Each row of a before or after table is a point. The points were changed in one or more steps. Then noise was added and the rows were shuffled. The steps act on columns, c1 being the first. Write out the steps. A step turns or swaps two columns, mirrors them in a line or flattens them onto one, adds a multiple of one to another, or multiplies or shifts one. Angles are multiples of 10 degrees, from the lower column toward the higher: turns from -170 to 170, lines from 10 to 170 but not 90. Use the fewest steps. Two steps may share a column if one is a turn and the other turns, adds or multiplies; they go together, in the order done. Otherwise the lowest column goes first.
In the rows, 128 means zero.

Before (8 x 3):
[[117  85 183]
 [106  83 104]
 [136 239 133]
 [121 172 177]
 [155 161 100]
 [115 157 141]
 [136 104 191]
 [109  93  87]]
After (8 x 3):
[[116 146 116]
 [117 161 170]
 [158 154 141]
 [109  94  72]
 [106 105  54]
 [135 202 149]
 [117  97 161]
 [132 114 203]]
Steps: add 1.5 times c1 to c3; multiply c2 by 0.7

Before (12 x 4):
[[ 94 145 131 130]
 [122 127 148  82]
 [144 188 132 136]
 [112 144 134  88]
 [111 118 159 131]
 [137 104 126 135]
 [ 94 150 149 122]
 [106 114 138 113]
 [120 117  86 127]
 [149 119 153 116]
 [119 136  93 140]
 [143 132 141 116]]
After (12 x 4):
[[122 161 116 170]
 [133  80 137 117]
 [107 126 129 170]
 [166 104 106 131]
 [159 142 105 116]
 [127 248 146 119]
 [ 96 173 102 134]
 [112 160 101 126]
 [109 107 156 139]
 [120 134 148 138]
 [107 101 111 144]
 [ 93 109 123 124]]
Steps: turn c1 and c3 by 70 degrees; multiply c2 by 2; multiply c4 by -1

Before (11 x 8):
[[127  95 102  86 147 203 158 151]
 [148  98 159  89 107 131 155  95]
 [125 155 155 114 149 157 132 110]
 [190 137 162  91 136 162 109 112]
 [107  94 135 125 168 148 110 120]
 [182 170  45 191 178  20 102 110]
 [171 156  75 208 174  79 142  99]
 [145 119 142 141 117 131 116 170]
 [ 79 138 109  81 101 177 126 151]
 [ 91 128 144  64 156 157 166 185]
 [143 131 155 132 126 167 159 123]]
After (11 x 8):
[[139 136 160 143 127 181 157 134]
 [ 80 113 108  83 102 179 121 141]
 [103 114 132 131 166 145 104  89]
 [145 141 163  91 108 144 162  94]
 [125 168 159 109 153 160 135 142]
 [103  72 145  70 154 179 168 159]
 [122  81 106  90 153 213 156 109]
 [177 180  46 194 182   8 106 153]
 [174 180  77 206 180  87 139 138]
 [194 151 158  92 133 152 103 128]
 [147  79 141 140 116 123 113 139]]
Steps: turn c2 and c8 by 60 degrees; multiply c2 by 1.3; add 0.5 times c7 to c6

Before (9 x 9):
[[129 130 106  90 125 168 122 152 157]
 [ 71 169 155 163 177 106 120  97  85]
 [139  99 101  89 134 114 140 134 169]
 [153 160 183  61 136 157 115 133 145]
 [179  93 151 140 130 138  90 149  97]
 [153 175 168  87 154 176 162 123 179]
 [142 126 176 109 128 155 108 178 164]
 [111 147 128 117 109 123 170 123 135]
 [116 158 128 167 119  98 111  99 127]]
After (9 x 9):
[[ 94  94  83 127   5 135 125 149 161]
 [117 156  97 219  54 156  79 133  90]
 [200 171 111  99 165 108 107  97 182]
 [128 158 114  71 173  99 135 102 144]
 [131 174 148 161  20 177  79 125  65]
 [126 147 167 143 203 124 111 121 117]
 [119 124  92 139  95 155  87 177  89]
 [125 100 147 165  90 115 150 137  76]
 [125 129 131 170 133 169 151 151  90]]
Steps: turn c1 and c5 by -130 degrees; multiply c5 by 3; turn c3 and c7 by -110 degrees; turn c4 and c9 by 160 degrees; multiply c4 by 1.6
